Rows are points. To make a cloud, some directions were put in groups of two or more. Within a group, all points are equally far from the middle, so they leave a hole (a ring in 2 directions, a hollow ball in 3). The other directions are filled evenly. Then the cloud was stretched, turned, moved and blurred a little. How many holes are there, and how many directions does each take, smallest first?

Cloud (20 x 3):
[[-36 -19   7]
 [ 24  17 -10]
 [ 12 -26  -2]
 [ 32   6 -21]
 [  6  46 -15]
 [-19  12 -22]
 [  8 -20  -5]
 [-20 -25 -13]
 [-12  18  -9]
 [ -3 -33  11]
 [ -4  -8  14]
 [  0 -33 -44]
 [-13 -39  12]
 [-28 -40 -19]
 [ 16  -6  33]
 [  3 -19 -56]
 [-56 -17 -11]
 [ 10  -9  17]
 [-11  11 -60]
 [ 20  10 -34]]
Holes: 0

Cloud (26 x 4):
[[ 44 -10 -29 -40]
 [-29  20  12 -28]
 [  6 -33   1 -14]
 [ 25  -6 -13  39]
 [-13 -52 -10  15]
 [ 10  16  36  23]
 [ 15  51 -44  23]
 [ 24 -28  -2 -23]
 [ -7  49 -22 -31]
 [  8  14 -44   0]
 [ -7 -23  -9 -21]
 [-15 -23 -51 -43]
 [ 28  31  33  30]
 [ -6  31   7  21]
 [-48   0 -10 -13]
 [ 22   1  45  39]
 [ 30  13 -24 -60]
 [  7 -33 -30  -5]
 [ 26  51  26  12]
 [-44 -24 -24  -4]
 [ 35 -59 -18 -30]
 [  0  28   9  35]
 [ 25 -40 -11  12]
 [-17 -19  23  52]
 [ 30 -39  26 -19]
 [-43  25   2  -9]]
Holes: 0

Cloud (53 x 6):
[[ 18 -17  15 -23   5  23]
 [ 28  -9  -8  10   0 -12]
 [ -7 -42   7  11   1   1]
 [ 16 -15  36 -12   2  19]
 [ 13 -11  23   3 -13 -29]
 [ -2  -5  29   7  13  32]
 [ 33  16   6  -2  16 -19]
 [  6 -10   6   9  27  44]
 [ -6 -35  -7  13   4  13]
 [ -7  -5  13 -26  13  20]
 [ 15 -14  38  26   3   5]
 [-12   4 -10   3 -11  40]
 [ 20  17  -4  -6   1 -30]
 [ 19 -19  32  12  13  18]
 [ -5 -24   6  39  -5  21]
 [ -2   7  -4 -25 -22  35]
 [  9  -5  49  -2 -11 -19]
 [ 29  -2  25   6 -15  -1]
 [-12  -9  28  29   0  24]
 [ 30  30 -26  22  10 -10]
 [  1 -17 -25  18  28  27]
 [-12  10  -8  31  32   1]
 [-17 -22  -2 -16  -4  20]
 [  4 -14 -16  34   9  38]
 [ 14 -32  -4  27  11   4]
 [  8 -19  12 -15  26   3]
 [  7 -10   7  33 -26   7]
 [ 30 -12  20  18  18   8]
 [  3 -24  15 -26  -6  43]
 [-27   3  11 -17 -31   7]
 [ 34  13 -11  31   8  -4]
 [  8   0  14  26  38   4]
 [ 16   4  18  -2   2 -37]
 [ -7  -3 -18 -17   3  35]
 [-15 -38  43  -5  -3  32]
 [ 41   1 -10  21  37 -12]
 [ -7  20  23 -23  -5  13]
 [ 19 -36   5  -8   8  32]
 [ 12 -34  26 -16  -6  16]
 [ 31  20   2  17  44  10]
 [ 31 -11  -6   3 -10  -1]
 [ 23 -18 -17  31  -7  14]
 [  5 -32   8  32  11  -2]
 [  7  -4 -26   1 -15  17]
 [  5 -16   0 -13  -6 -17]
 [-16  -3  60  13 -15   6]
 [-13 -30  -1   2  12  28]
 [ -6  -3 -20   5 -16  35]
 [-22 -16  -4  12  -1  28]
 [ 23 -30 -13  14  21   9]
 [-10  -1  28 -19 -38 -19]
 [-11 -14 -10  26  22  18]
 [ 11  18 -19  -6  -9 -12]]
Holes: 1 (4)

Cloud:
[[ 11 -24  23 -20 -11 -24]
 [-20  42  -8   2   5 -14]
 [-20 -33  12  11   5  23]
 [-18  -4  25 -42 -19  -1]
 [ -9 -22  15   2   3 -27]
 [  9   3   8  13   2 -33]
 [  3   8  27 -40  16 -34]
 [-18  -5   1  -7  -3  49]
 [ 15  12  -7 -31  39 -18]
 [ 21  30   9 -16  31 -16]
 [-36  41  16 -25  16   7]
 [  2 -20   3 -55  -1  -4]
 [ 14   4  12   0  28  36]
 [ -5  13 -24   7  -5 -25]
 [ 11  23  26 -49  -7 -17]
 [ 26   9  20 -40  -2 -25]
 [ 15  14  38 -16 -11 -23]
 [-25  -7  17   7 -34  14]
 [-17  52  -3  -6  21   0]
 [-15  15  49   6  -5   5]
 [-40 -17   2 -17   9  20]
 [ 13  -7 -12   1 -11 -36]
 [ -4  17  28 -21  43   1]
 [ 25   9  -4  18 -16 -25]
 [-36  24  17 -23 -12  23]
 [  6 -37  -4 -30  18  -7]
 [ 16  46  -8   6 -24   6]
 [-12  12   2 -11  47  10]
 [ 28   3   5 -10 -21 -30]
 [-31  24 -22 -20  -5  14]
 [-18  30  28   7  -6  39]
 [-29 -23  19 -16 -16 -12]
 [-23 -13 -15 -19 -14 -22]
 [-28   3 -17 -14  -5  35]
 [  2  30   1 -21 -36 -12]
 [ -3 -16 -27   0  15  34]
 [-33  -9  -2 -17  -9  33]
 [  4  27  36   5  23  -1]
 [  0   8 -39  -1  14  -3]
 [  2  10  -9 -31 -35  -8]
 [ 21 -22  12  12 -18  -7]
 [ 13  -8  -4 -60   8 -14]
 [ -2  14 -19  37 -16  11]
 [ 19  21 -33  -1   3  24]
 [-16  21  22  36  -2  19]
 [  6   4 -18  32 -11 -11]
 [ 11  32 -18  22  -9  26]
 [ -4 -20   9 -31   5  36]
 [ 18 -10  13 -17 -19  21]
 [ 15   2  17   7  25  30]
 [  5  24 -36  13   2   6]
 [ -1  18  16 -42  22 -35]
 [ -5   1  26 -29 -18 -35]
 [-20  -5 -11   2 -26  31]
 [-11  35 -17   3 -28  -7]
 [ 10  25  -2 -30 -31  -1]]
Holes: 1 (6)

Cloud:
[[ 28  -3  32  11 -15  31 -21  14]
 [  5  -4 -11  -5  36   6  35 -32]
 [-16 -19  -6 -23  -9 -38   5  13]
 [  9 -11 -40  -7 -23 -25  12   5]
 [ -3  -5   1  -2  18  48   1  -6]
 [ 18 -41 -18  31  -6  18   0  23]
 [-23 -19 -18  43   3  18  -9 -17]
 [-19  -5  -7 -17  19 -21   2  36]
 [ 50   2  -4  -5 -19  12 -16  10]
 [-12  38   8   3 -11   6  13  -7]
 [  5 -31  -3  21 -23  25 -13 -12]
 [ 25  16 -10   0   2   6  32  23]
 [ 16  11  25  -4  15 -11  26  11]
 [ -5 -10 -29  -8 -26   5  -5  37]
 [-14 -24  21  19  40  22  25 -23]
 [ 10  -9  21  25 -10  17 -29 -12]
 [-47  -1 -24  20 -17   4  10   9]
 [ 30   6  11   6  15  24 -13 -22]
 [ 21  32 -10 -15  14  15  13 -17]
 [ 13 -13 -48  18 -13  12  -6 -14]
 [ 13  -6  15  22   6  57  10   3]
 [  4   2 -17   8 -22   6  17 -26]
 [-26 -30 -25  -5  33 -14  18   8]
 [-27   1 -11  12 -18  14 -14  26]
 [-34 -18   5  33  12  13  26  30]
 [-39  -8  12   4  23  24  10 -11]
 [-11   6  26  -2   0  -2 -29  16]
 [  3   7  -1 -26   5  29  14  12]
 [ 21  -9 -22 -21  21 -20 -12   9]
 [-13  15  -7  -2  21 -37  -7  14]
 [-31  10  -4 -17   5   9   5  -4]
 [-11  21 -19  45  -9  10  -9  13]
 [ -9 -22 -15  38 -15  39 -13   0]
 [ 14  16 -49  13   1   1  24  26]
 [ 13 -36 -30   6 -20  -9   2  24]
 [-10  15  28  13 -22 -28 -13   9]
 [ 30  -2  -9   6   5  39  26  16]
 [  6 -17   3  -7  -9  -8 -30  37]
 [ 17 -37  18  -8  16 -21 -12  -1]
 [-33   2  15  13  20 -22 -12  20]
 [  2   6 -37 -10  25 -28   8 -12]
 [-24   9   3   4 -27 -21  13  -1]
 [-34  -4 -16  43   0  -2 -12   9]
 [ 25  -8 -17  18  -6  29 -23  15]
 [ -7 -27 -20 -30  27 -16  19   5]
 [ 13 -23  26   1  34  19  -6 -27]
 [ 15  -6   8 -19  36   4  -1 -32]
 [ -4  -8 -18  11   3  -8  15 -41]
 [-12 -30 -35  42 -17  11  10  18]
 [ -6  -2  -6  60  -7  20  -9   8]
 [ 12 -33  15  -3   6 -14 -28  13]
 [-28  21  26  35   1  -4  -9  10]
 [-46  14 -10  43   2  -6  18   7]
 [  7 -23  19  17  15 -30  10  37]
 [  1  15 -24   6   1  21   8  39]
 [-30   2  -5  16   4  -2  40   9]
 [  8  16  40   0 -20  -4 -18  19]
 [-10 -23  19  -9 -24  -8  -2  21]
 [-35   7   6  -7 -10   4  15 -14]
 [ 27 -10  -2 -23 -18  -2 -28  21]
 [  6 -16  49   6 -10  -2 -10  18]
 [ 17 -24  17  23   5 -12 -22   3]
 [ 11  24 -29  -9   4  27  22   9]
 [ 38  23 -15 -13 -10 -23  -1  16]
 [  3 -19  36 -14  39 -22   3  -4]
 [  5 -17 -28  -3 -21  25  13 -19]
 [-17  15   8  28 -26  26  10  24]
 [ 28   3 -14 -24  12 -16 -17  -2]
 [-16  -3  19  -6 -11 -42  -9  -2]
 [ 34   6 -45 -10 -11 -17   3  19]
 [ 28  27  -5 -18   0  -2   6  35]
 [-24  14  33  -7  -5 -30  -2   5]
 [-21  -9  13  30   4  -3 -24 -14]
 [  9   7  11  -7 -20 -33 -11  -7]
 [  5  -6 -14 -38 -16   2   5   1]
 [-11  13  14  25 -33  13 -24  20]
 [ -3  -8  22  12  -9 -40   4  16]
 [  5  27  -1  18  -6 -17 -21  19]
 [ -9  -5  22  25 -34 -12 -10  36]
 [-34   9 -20  46  -3   3  -2 -11]
 [ 37   5  -7   9 -16  41   5  -9]
 [ -9 -16  14  16  -1  44  -3 -30]
 [ -7  14  10  21  14  21  33  21]
 [-20  19  -4  21  -6  27   3  28]
 [ -7 -19  -6  55  17  30  22   5]]
Holes: 1 (8)

Cloud, 71 rows:
[[ 11   1 -33 -29 -31  18 -12 -11]
 [-19 -16  17   8   6  31   2  35]
 [-35  17   3   4 -19  -1 -28  -8]
 [ -3 -10 -21   4  10   4  16 -45]
 [ 19  -2  -4 -34 -18  13   3  18]
 [-18 -17  -2  -7   2  41  14   3]
 [ 25  13  -2  -3 -20  -3  19 -27]
 [-39  -7 -22   4  25  -1 -26  20]
 [  2   7  17 -19 -20  19 -14  28]
 [ 28  -2 -29 -34  -9  12  -9   0]
 [ 24  -2 -20   5  12 -18   5 -30]
 [ -2  15  10  38  10   9  -8 -12]
 [  7 -20   8  -9  17  35  11  -4]
 [ 16  11  14   1  -8 -26 -10  11]
 [  5  -2  19   6   5 -35  -1  28]
 [-21  -7 -25 -16   2  42   2 -14]
 [ -6  -6  -3   4 -13   3 -27  37]
 [ 13  -2  -1   5  -4  17 -24 -16]
 [ 36  -3 -20   2   2 -12   2 -25]
 [ 31  -6  11  27  -1  11  -1  12]
 [  5  12   0  24  42   4  -8 -16]
 [  3   0  33  24  22  -9 -26   1]
 [-13  22   2  29   2  19  -4 -10]
 [-13  13  26  32   8  11  -2   9]
 [  7 -26 -10 -33   7  -8 -10 -17]
 [  1  -5  -6 -10 -18   5 -29  24]
 [  0  24  -8  10 -14 -22 -37  -4]
 [  4  -6  -3   4 -15  35   1  10]
 [  3 -25   4 -42   2   1   6  20]
 [ 17 -16  18 -19   3 -22 -26  60]
 [  6   3   9  17 -18  -3 -18 -17]
 [-28   3  -4   2  14 -16 -12 -16]
 [ 18 -33   3  15  38 -11   5  26]
 [ 32   2  22  29  21  18 -11  -3]
 [-16  18   9  19 -12 -18 -38   1]
 [  3 -20  20  25  31 -36  -1  11]
 [-20  12   2   7  13  31  13  -8]
 [ 10 -10 -16 -30  22  20   8   7]
 [ 14  -4  12  -1 -29 -12 -19 -12]
 [ -4   6 -18  -7  -4 -18  -9  18]
 [ 28  19   6 -10  -8  -6  -2  -3]
 [ -5 -25  -2  13  27  28  17  14]
 [ -4   7  24 -23 -34   7  -5  25]
 [ -6  10  -7 -31 -43  25   5   1]
 [ 19  -4 -12  -6 -16   3 -29   0]
 [  6  -4  -6  29  26  10 -19 -17]
 [-22   5 -13  16  -3  16 -25  30]
 [-15 -20   2  21  10  12  -8   3]
 [ 21 -29   8 -13  14 -16  -4  42]
 [  1 -12  11  15   8   1 -31   1]
 [ 20  22   6  13  -9  -3 -23 -19]
 [ -6  10 -16  -8  27   8   0 -15]
 [ 15 -18 -18 -29  15  -7 -13  18]
 [-25  11  12  40  15  19   3  25]
 [ -4  -7  21  47  10  -6 -15  10]
 [ 28  -3  18  43  -4   3  15  10]
 [ -8  14  21  23 -18  -6  -3  20]
 [-15   1 -17 -28 -45  11  -1   7]
 [ -5   0  -3 -16 -16  -2 -45  29]
 [ -6  -3  12 -21 -28  23 -11  23]
 [  4 -34  26  11  21   6  26  10]
 [-27   6  -6  14   1  10  12 -38]
 [-31  10 -16  10  21   3 -12 -10]
 [ 22 -30   3 -12  29 -13  -8  33]
 [ 16  -9   7   4  18  11  33 -32]
 [ 24 -37  27 -23   0 -11  19  22]
 [ 11   5  19  10  23  12  -4 -26]
 [-22  25 -13   8  -2   2 -36 -28]
 [ -2 -16 -45 -30  -6  22  24 -23]
 [  6 -11  24  23  22  16  25 -15]
 [-29  13  -3  21   8  -3 -20 -20]]
Holes: 2 (2, 2)
